Every row gives one point. Each copy is the shape, with its points in the same order, stretched, turned, moved and blurred by noise. Say if it was mirrored as well.

Shape, 8 rows:
[[-0.25  0.69 -0.41]
 [-1.45 -3.63 -0.94]
 [ 0.14  0.73  1.04]
 [-2.68 -0.09 -1.93]
 [ 2.76  0.29  0.73]
 [ 0.29  3.42  0.99]
 [-1.03 -0.73 -0.31]
 [ 0.99  1.69 -1.06]]
Copy 1 (8 x 3):
[[-0.31  1.18 -0.59]
 [-0.63 -3.37 -1.75]
 [ 0.30  0.94  0.77]
 [-2.63 -0.03 -1.77]
 [ 2.83  1.07  0.26]
 [-0.21  3.60  1.23]
 [-0.77 -0.37 -0.66]
 [ 0.69  2.37 -1.22]]
Copy 1 is: only turned
Copy 2, 8 rows:
[[ 0.96  0.27 -0.33]
 [-2.28 -3.31 -0.63]
 [ 1.02  0.38  0.66]
 [-0.54 -1.12 -3.16]
 [-0.06  1.22  2.51]
 [ 3.18  2.21  0.34]
 [ 0.05 -0.80 -0.47]
 [ 0.51  2.36 -0.69]]
Copy 2 is: mirrored
Copy 3:
[[ 0.01 -0.29  0.24]
 [-1.36 -4.37 -0.97]
 [ 0.11 -0.36  1.76]
 [-2.06 -0.57 -1.85]
 [ 2.63 -1.10  1.87]
 [ 0.41  2.22  1.90]
 [-0.70 -1.63  0.04]
 [ 1.38  0.56 -0.09]]
Copy 3 is: only turned

Shape (11 x 6):
[[ 1.39 -0.61 -1.54  1.46  1.20  2.26]
 [ 0.71 -1.58  1.15 -0.34  2.46 -0.04]
 [-0.43  2.15  0.48 -2.28  0.49  0.93]
 [-0.18  1.00 -3.01 -1.92  1.40 -2.68]
 [-2.35  2.17 -0.93  0.31  1.09 -0.92]
 [-0.64  1.36  2.04 -1.67 -1.58  0.84]
 [ 0.86  1.16 -4.70  0.22 -1.13  1.45]
 [-1.28 -0.14  2.22 -0.48  0.08 -1.25]
 [ 0.79 -0.40 -0.39 -0.88  1.47 -1.03]
 [-1.47 -1.89  3.47 -1.05  0.16 -0.30]
 [-1.86  0.08 -0.41 -1.99  0.47  0.28]]
Copy 1:
[[ 2.68  0.51 -0.58 -0.55 -1.22  0.99]
 [ 0.43 -0.21  1.66 -1.97  0.78 -0.72]
 [-1.57  2.41 -0.37 -0.41  2.04  1.09]
 [-0.74  0.86 -3.37 -1.14  1.97 -2.82]
 [-2.35  2.35 -1.58 -0.79 -0.90 -1.26]
 [-2.49  1.45  1.19  1.47  1.59  1.65]
 [ 1.99  0.95 -4.36  1.30 -0.53  0.73]
 [-2.63  0.34  1.80  0.15  0.59 -0.86]
 [ 0.28  0.34 -0.15 -0.85  1.38 -1.43]
 [-2.81 -1.08  3.25 -0.54  1.03  0.37]
 [-2.22  0.37 -1.03 -1.11  1.17  0.60]]
Copy 1 is: mirrored
Copy 2 (11 x 6):
[[-1.00  0.05 -1.19 -2.38  0.63  1.87]
 [ 0.56 -0.96  0.37 -0.14  2.24 -0.80]
 [-0.05  1.84  0.02  3.07  0.62  1.19]
 [-0.27  0.68 -3.79  2.60  0.28 -2.09]
 [-3.28  1.68 -0.49  1.98  0.70 -0.93]
 [-0.08  0.85  1.95  2.81 -1.55  1.14]
 [-2.01  0.60 -4.35 -0.47 -1.96  2.08]
 [-0.63  0.00  1.80  1.96 -0.26 -1.98]
 [ 0.39  0.00 -1.38  0.85  0.96 -1.20]
 [ 0.01 -1.69  3.07  1.87  0.17 -1.04]
 [-0.97 -0.50 -0.51  2.84  0.47  0.36]]
Copy 2 is: mirrored
Copy 3:
[[ 1.45  0.37 -1.99  2.05 -0.14  1.63]
 [ 1.05 -0.58  0.29 -0.21  3.02 -0.05]
 [-1.16  2.59  0.65 -1.91  0.41  1.17]
 [-0.74  2.30 -2.68 -1.29  1.07 -3.44]
 [-2.34  2.93 -0.27  0.80  0.67 -1.16]
 [-0.81  1.26  2.49 -1.78 -1.06  0.81]
 [ 0.45  2.05 -3.79  0.96 -2.44  0.21]
 [-0.79  0.28  2.55 -0.64  1.81 -1.31]
 [ 0.92  0.36 -0.09 -0.81  1.63 -1.16]
 [-0.80 -1.75  3.38 -1.27  1.95 -0.21]
 [-2.20  0.24 -0.41 -1.54  0.54 -0.11]]
Copy 3 is: only turned
